Each row is a point. The window is the flat piece filled in between its corners: a triangle in 3 columns, a solid with four corners in 4, and so on. A path goes straight from each point to the next, and from the last back to the first. List the points from which the path goes on through the window.
In the rows, zero is written as 128.

Window (3 x 3):
[[124 120 106]
 [144 103 151]
 [ 75 138 135]]
Path:
(1): [140 143 150]
(2): [133 148 111]
(3): [ 75 108 107]
(4): [ 74 113  87]
(5): [116 153 147]
(6): [ 76 173 149]
(7): [ 83 101 121]
(8): [ 86 111 127]
(9): [ 73 159 142]
(10): [ 97 155 117]
(11): [107 103 106]
(12): [ 87  93 166]
(13): [157 135 142]
(14): [109 159 130]
(15): [ 73 107 142]
(16): [116  74 175]
Through the window after points: 6, 8, 14

Window (4 x 4):
[[ 98 129 183 140]
 [ 86 131 157 162]
 [119 127 121 119]
 [139  76  87 111]]
Path:
(1): [ 72 122 178 134]
(2): [108 147 163 160]
(3): [143 127 152 148]
(4): [ 66 138 166 131]
(5): [ 83 141 180 134]
(6): [125 116 162 191]
(7): [122 105 145 144]
(8): [ 92 121 140  87]
(9): [ 99 118 122 105]
(10): [137 127 121 135]
(11): [112 119 163 176]
(12): [ 73 162 137  90]
(13): [ 95 127 155 121]
(14): [141 158  98 160]
(15): [168 149 111 121]
(16): [ 72  58 118 127]
Through the window after points: 7, 9, 15

Window:
[[114 103  89 114  74 121]
 [103 148 137 119 120 114]
 [169  95 192 149 127 104]
 [161 123 162 171  97 169]
 [ 65 141 109 156  82 108]
 [194 104  88 128 143 110]]
Path:
(1): [136  60 151 137 144 122]
(2): [133 174 139 145 113 103]
(3): [128 142 154 127 110 101]
(4): [ 97 128 121 132 119 129]
(5): [ 60  74 139 150 109 118]
(6): [179 177 157 118  92 125]
(7): [146 135 106 132  98 119]
(8): [107  86  97 137 139 152]
(9): [134  78 123 117 148 105]
(10): [209 131 115 151 110 120]
(11): [103 146 120 135  75 106]
(12): [ 62 122 105 172 105 120]
(13): [ 64 108 138 136 139 106]
(14): [113 139 104 140  81 102]
(15): [154 175 146 195  95 111]
(16): [122  89 131 137  99 145]
Through the window after points: 3, 9, 11

Window:
[[134  86  95 112 105 148]
 [139 191 137 200 167 133]
 [123 130 107 158  93 103]
 [157 122 175  90 139 119]
 [ 99  91 100 149 126 118]
 [130 103 185  93 112 148]]
Path:
(1): [185  57 140 124 136 144]
(2): [111 115 152  95 105 126]
(3): [107 128 113 116 115 127]
(4): [151  99 146 193 159 112]
(5): [162 113 153 179  96 149]
(6): [109 171 136 122 173 124]
(7): [ 68 173  90 163 128 155]
(8): [201 132 166 154 134 104]
(9): [172  44 112 121  79 156]
(10): [ 95 154 102 125 138 124]
(11): [117 133 113 125 116 160]
(12): [143  72 161 164 115  76]
(13): [155 114 131 155 123 117]
(14): [ 91 146  79 162 120 122]
(15): [134 155 134 123 112 125]
(16): [138  95 124 155 124 135]
Through the window after points: 3, 5, 9

Window (8 x 8):
[[128 133 115 126 144 147 107 219]
 [123 117 158 106 131 154  84 142]
 [149 129 117 158 106  46 132 104]
 [ 99  83  99 129  72 169 116 160]
 [171 105 160 139 102  64 163 137]
 [117 156  89 134 159 154 128  69]
 [126 112 151 139 192 121 107 155]
 [124 135  57  98 175  95 130 166]]
Path:
(1): [102 141 112 112 134 121 120 145]
(2): [133 102  81 131 152 139 104 159]
(3): [138 120 113 123 137 146  90 140]
(4): [ 90 131 116 129 128 135 134 146]
(5): [ 82 130  99 106 132  97 129 147]
(6): [199 133 131 142 216 129 105 160]
(7): [177  83 120 154 181 163 119 138]
(8): [109 131 144 124 159 114 105 170]
Through the window after points: 7

Window:
[[ 66  93 200 154 112 106 108  39 106]
 [147 105  87  77 162  55 144 168 150]
 [ 91 140 153 146 117 137 116  99  71]
 [182 116  89 116 128 114 131 147 173]
 [ 99 174  89 126 163 118 132 111 168]
 [114 128 186 176 148  93 144  50  84]
 [132 140 131 121 117  91 166 174 170]
 [137 119 113 129 183 140 135 193 175]
 [123 132  90 170 142  90 111 169 158]]
Path:
(1): [122  93 122 144 133 104 163 129 142]
(2): [120 132 150 126 131  98 100 126 131]
(3): [114 146 155 135 140 122  99 120 151]
(4): [111 101  92 163 126 116 178 115 120]
(5): [ 99  62  86 124 165 107 176 137 188]
(6): [139 152 130 134 140  99 118 147 151]
(7): [137 188 150 129 147 132  74 158 168]
(8): [112  89  96 155 125  97 158 121 106]
(9): [114 119 120 153 127  97 149 116 141]
(10): [124 182 163  95 160 102 100 106 113]
(11): [157 162 132 144 137  89 123 134 142]
(12): [108 115  97 129 161 121 157 153 145]
(13): [111  88 105 145 137 110 143 107 131]
(14): [121 141 150 129 143  99 102 108 134]
(15): [122 190 139 160 159 117  97 127 137]
(16): [ 91  40 105 110 130  77 182 129 138]
Through the window after points: 7

Window:
[[119 144 169 127 103 150 129 138 132 111  99]
 [123 155 157 132 177  71 144 178 101 156 117]
 [105  64  41 160  87 106 110  93 117 151 159]
 [113 132 120 145 135 220 128 138 118 124 117]
 [121 173 148  88 147 105 174 138  58 167 155]
 [145 135  46 147 108  89 116 108 146 136 133]
 [107 104  71 129 137 110 153  78 133  97 143]
 [116 153 125 110 161  85  96 102 109 129 146]
 [165 127 127  95 154  86 132 157  71 134 134]
 [133 155 152 189 110 168 126 183  91  96 136]
 [144  90  83 151 113 132 124  96 168 131 179]]
Path:
(1): [ 97 142 107 102 136 116 143 140 109 132 145]
(2): [ 81 142 115 121 111  83 125 198 109 118 153]
(3): [149 147 145 131 174 148 147 100  93 148 102]
(4): [151 144 138 141 167 106 149  48 114 129 118]
(5): [102 119 103 110 109 128 109 157 129 131 148]
(6): [ 92 111  92 101 148 111 133 140 122 112 155]
(7): [175 161 117 171 118  57 113  96 109 164 124]
(8): [181 122 145 194 173 113 121 142 102 147 115]
Through the window after points: none

Window (12 x 12):
[[183  74 135 160 192 104 132 120 133 128 171 135]
 [136 174 144 154 107 131 123 143 143 107 179 142]
 [121 123 106 113 121 131  96 149  83 110 128  98]
 [107 163  94 115 130 173 154 119 118 122 167  66]
 [178 104 100  85 138 130 109   7 108 163 150  87]
 [128 186 127 120 137 117 132 152 136  78 120 158]
 [ 84 149 137 145 147 138  94 164 147 102 114 139]
 [123 116 106 141 156 196 133 179  76 181 164 137]
 [139 163 129 147 117  99 128 121 112 133 102 107]
 [127 140 113 124  95 133 141 182 166 101 113 116]
 [162 132 114 171 114 130 133  96 120  95 120 138]
 [ 96 147 164 141 124 103 155 126 137  88 154 173]]
Path:
(1): [161 129 163 131 125 146 123 118 141  99 118 123]
(2): [122 136 105 146 147 123 146 129 120 133 165 138]
(3): [108 130  74 134 157  95 103 148 126 119 143 147]
(4): [149 166 165 115 115 181 149 119 120 103 142 112]
(5): [116 112 184 140 117 153 143 142 148 111 126 105]
(6): [119 185  80 145 134 100 119 160 113 106 139 164]
(7): [113 164 110 144 102 121 134 119 132 108 135 149]
(8): [119 137 158 116 132 131 131 145 125 110 125 113]
Through the window after points: none

Window, 14 rows:
[[102 166 127  78 178 178 123 116 161  93 147  93 122 113]
 [129 114 144 101 173 134 106 146 107  81 162 106  92 156]
 [167  67 101 116 174 131  61  99 128  80 110 139 139 131]
 [137 147 116 127 114 196 141 139 114  57 121 111 115 111]
 [137 149 147  83 166 158  85 127 106 124 169 118 153 171]
 [129 132  82 176  94 180 105  74 140 213 131 150  86 133]
 [106  86 155 140 113 150  73 131 121 124 146 170 146  86]
 [134 124 195 140 144  66 191  73 140 142 113 241 151 126]
 [154  97 161  97 119 160 110  75 173 155 167 115 124 172]
 [166 145 139 131 115  96 118 142 100 112 133 129 120  92]
 [105 123 113 140 110 124 174 152  83 151 101  55 117 152]
 [ 91 126 114 103  72  85 173 156 133 176 114  95 114 225]
 [121 139 135 135 158 127 114 112 144  56 140  83 139 159]
 [123 170 173 158 178 153 138 177 142 101  86 151 131  82]]
Path:
(1): [124 110 139 101 120 133 105 104 127 110 123 136  94 139]
(2): [109 109 166  78 130 129  90 106 117 166 112 134  91 171]
(3): [135 131 123 130 127 143 145 116 152 122 152 117 133 145]
(4): [142 133 138 148 134 120 155 125 130 148 136 151 154 125]
(5): [134 130 166 114 133 108 133 102 119  90 113 168 109 120]
(6): [109 135 159 122 150 131 117  98 103 114  90 136 104 112]
(7): [154 122 100 113 131 132 141 148 149 119 160 100 136 183]
(8): [143 140 140 155 152 152 136 147 128 115 158 155 126 110]
(9): [ 89 127 144  96 129 136  87 101 141 120  81  96 132 147]
(10): [123  88 191 128 151 124  86 103 141 101  59 126 112 141]
(11): [144 152  99 114 121 153 159 132 117 158 208 149 136 127]
(12): [166 167 138 159 178 197 170 154 149 130 190  77 188 144]
Through the window after points: 2, 4, 8, 12

Window:
[[ 96 175 154 127 180 135 145 135 166 150 114  83 137 186]
 [ 43 154 161 118 130 146  87 123 148 159 169 114 169 135]
 [101 164 177 148 106 103 136 126 139 139 108  96 150 116]
 [145 116  64 177 193 145 127 115  80 120  95 188 103  90]
 [ 92 166 146 134 137 158 164 142 200 146 144 128 156 106]
 [139  87  57 133 152 160 180  43  75 121 131 174  58 120]
 [106 121 132  65 149 126 132 112 166 134  94 124 154 131]
 [145  87 102 142 156 158 176  97  69 171 103 223 100 139]
 [144 148 143  93 121 173 106 134 158 152 108 125  70 134]
 [ 96 145 115 112 120 124 139 146 134  96 123 181  85 151]
 [127  54  74 115 152 149 178 142  63 147 155 143  98 115]
 [160 127  86 190 129 153 128 115 118 115 129 154 185 154]
 [126 194 175  96 150  94 116 132 176 152 177 114 158 135]
 [106 109 200 120 164 148 131 123 157 107 153 121 138 135]]
Path:
(1): [119 102 122 125 144 137 117 126 159 133 140 140 123 146]
(2): [122 154 124 129 157 157 161 125 107 131 127 146 129 121]
(3): [139 202 160 111 187 210 148 126 111 161 139 145 137 118]
(4): [125 103  97 139 143 128 124 117 125 130 106 157 106 125]
(5): [122 110 104 147 147 126 135 115 131 136 123 139 122 131]
(6): [117 208 122  81 161 198 167 112  93 147 111 168 107 130]
(7): [153 169 149 126 189 160 180  97  66  91 128 117 100 116]
(8): [108 120 107 130 128 134 138 108 148 146 129 150 119 137]
(9): [105  93 127 135 146 106 129 112 132 188 113 170 101 126]
(10): [143 188 138 101 153 168 159 138 120  95 174 105 165 144]
(11): [138 138 145 103 142 179 168 132 115 115 132 160 115 128]
(12): [111  96  98 129 151 120 137 120 116 146 126 137 126 127]
Through the window after points: 3, 7, 9, 11

Window (14 x 14):
[[159 189 116 114 142 174 119 128  96 178 148 117 119  85]
 [ 95 128  92 151  77 101 134 100  88  96 137 116 172 157]
 [107  95 133 147 117 166 201  86 151 136 125 152 118 145]
 [174 131 168 117 169 169 125 133  86 135 105 120 138 121]
 [155  46  93 145 161 178 152 133 164 139 127 104 145  99]
 [189 171 135  78 129 119  93 154 120 158 126 147 105 131]
 [148 149 102  73 181 141  95 134  67 192 139  76  98 157]
 [169 125 153 132 145 108  63 142  80 206 148  91 119 125]
 [ 41  88 125 129  57 145 112 123 110 100 143  79 150 152]
 [ 94  96 118 135 123 112 182 134 135 128  90 152 137  73]
 [ 93 112 138 119  72  95 154 137 124 136 142  65 196 143]
 [103 128 137 151  91 106 156 120 111  77 159  69 120 124]
 [140 112 130 118 166 142 133  77 171 144  96 123 137  84]
 [ 62 147 132 171 121 109 134 155 141  98 154  98 170 140]]
Path:
(1): [113  93 141 149 132 137 142 129 114 141 163 139 143 118]
(2): [174 112 220  71 179 162 106 124  97 176 169 154 139  95]
(3): [ 89 139  52 173  78 123 166 129 128 105  88  63 147 145]
(4): [138 179  57 162  96 139 154 127 132 136  77 134 123 131]
(5): [123  78 169  97 157 113 123 120  92 142 176  85 163 129]
(6): [105 135 135 114 122 122 141 117 111 115 150 124 152 123]
(7): [129 141 112 142 119 168 122 129 117 163 128  97 121 114]
(8): [139 126 129 132 126 132 111 138 131 132 117  84 105 119]
(9): [135 111 105 100 168 162 176  97  96 152 163 190 177 111]
(10): [107 113 122  95 131 134 146 128 121 124 164 129 154 122]
(11): [132 145 129 169 115 143 136 120 118 123  98  92 124 125]
(12): [133 145 107 107 128 141 123 125 140 145  88  76 152 132]
Through the window after points: 2, 6
